Each row of a before or after table is a point. One or more steps were done to the points. Then noise was added and the rows were shuffled. The steps act on columns, c1 being the first. What was done? A step turns or swaps two columns, mirrors them in a line or flattens them onto one, adds a multiple of one to another, or multiplies or shifts one. Angles are multiples of 10 degrees, from the lower column toward the higher: turns from -170 to 170, lines from 10 to 170 but not 90. Use the fewest steps. Two steps may share a column if one is a turn and the other turns, adds or multiplies; they go together, in the order done. Otherwise the lowest column goes first.
In the rows, zero is written as 128.

Before, 13 rows:
[[170 127]
 [138 182]
 [173 126]
 [155  97]
 [161 117]
 [140  92]
 [135  97]
 [145  99]
 [173 152]
 [163 107]
 [ 79 109]
 [145 108]
 [143 192]]
After:
[[168 148]
 [153 120]
 [156 103]
 [164 147]
 [169 127]
 [149 105]
 [160 135]
 [108 191]
 [111 183]
 [ 95  87]
 [158 111]
 [156 172]
 [164 115]]
Steps: turn c1 and c2 by 30 degrees

Before:
[[146 129 123 112]
 [122 114 131 152]
 [ 87 155 130 101]
 [173  97 144  79]
 [105 137 152 115]
 [135 164 115 165]
 [121 124 144 130]
 [164 135 141 123]
 [119 137 176 115]
 [166 115 123  91]
 [116 142 139 102]
 [174  74 141 126]
 [134 120 140  83]
 [183 127 136  99]]
After (14 x 4):
[[ 86 128 133 102]
 [105 127 188 115]
 [173 127 168  79]
 [121 127 168 130]
 [123 128 136 151]
 [134 127  96 164]
 [173 128 160 127]
 [133 129 157  83]
 [164 128 160 123]
 [119 128 248 115]
 [166 129 116  92]
 [146 128 117 112]
 [183 129 148  99]
 [115 128 155 102]]
Steps: multiply c2 by 0; multiply c3 by 2.5

Before:
[[113 165 123  96 178 137]
 [ 81 113 143 145 106 127]
 [156  90  83  86 155 141]
 [116 123  51  81 107 138]
 [ 97 125 126 126 111 105]
 [ 87 156 151 126 126 122]
 [ 65 143 121 154 130 149]
 [ 80 163 140 124 138 126]
 [134 103  31 110 161 131]
 [ 79 166 165 147  99 119]
 [ 91 130 141 130 128 104]
 [146  80  67  81 137 170]
 [ 82 155 139 149 138 107]
 [173 176 125 140 163 142]]
After (14 x 6):
[[100  88 155  73 125  90]
 [123 191 120 161  99 108]
 [140 176 114 124  94 149]
 [136 181 132 155 108 151]
 [ 98 165 116 152  78 139]
 [118 136 181  63  75  69]
 [ 88  94 150  67 107  55]
 [105 113 199 105 130  64]
 [190 102 121 143 131 115]
 [143 184 120 123 107 136]
 [146 186 104 152  71 159]
 [114 154 145 124  82 145]
 [116 164 133 130  95 155]
 [157 154 125  87 147 118]]
Steps: turn c1 and c2 by -70 degrees; turn c3 and c6 by 140 degrees; multiply c4 by 1.3; shift c5 by -30

Before, 13 rows:
[[152 108 103  83 142 131 141  97]
 [166  92 115 114 206 161 179  83]
 [145 129 116 101  67 127 160 117]
 [115 150 157 188  92 160 106 127]
 [ 78 118 105 195 107 110 114 135]
 [122 172  94 102 143 121 161 149]
 [106 130 122 157 137 172 100 141]
 [ 95 109 106 157 106 144 187 173]
 [135 103  87 180 142 153 114  92]
 [140  96 144 170 112 152 146 128]
 [157 146  89 101 112 117 100 181]
 [162 138  94  89  77 185 103 183]
 [142 185  95 157 153 128 100 117]]
After (13 x 8):
[[164 151  65  90  80 183 104 116]
 [ 95 115  81 158 107 146 185 119]
 [164  97 164 113 208 164 183 102]
 [107 130 112 156 135 169 100 129]
 [ 77 127 114 199 107 108 111 108]
 [145 131 136 101  66 128 159 111]
 [133 114 147 181 144 155 114  79]
 [157 156  63 105 112 116 101 113]
 [139  90 134 169 112 152 145 143]
 [142 192 126 157 155 129  99  93]
 [123 181  96 100 145 119 158 101]
 [113 140 141 190  93 160 105 156]
 [152 116 150  87 142 133 138  96]]
Steps: add -0.3 times c3 to c2; turn c3 and c8 by 70 degrees
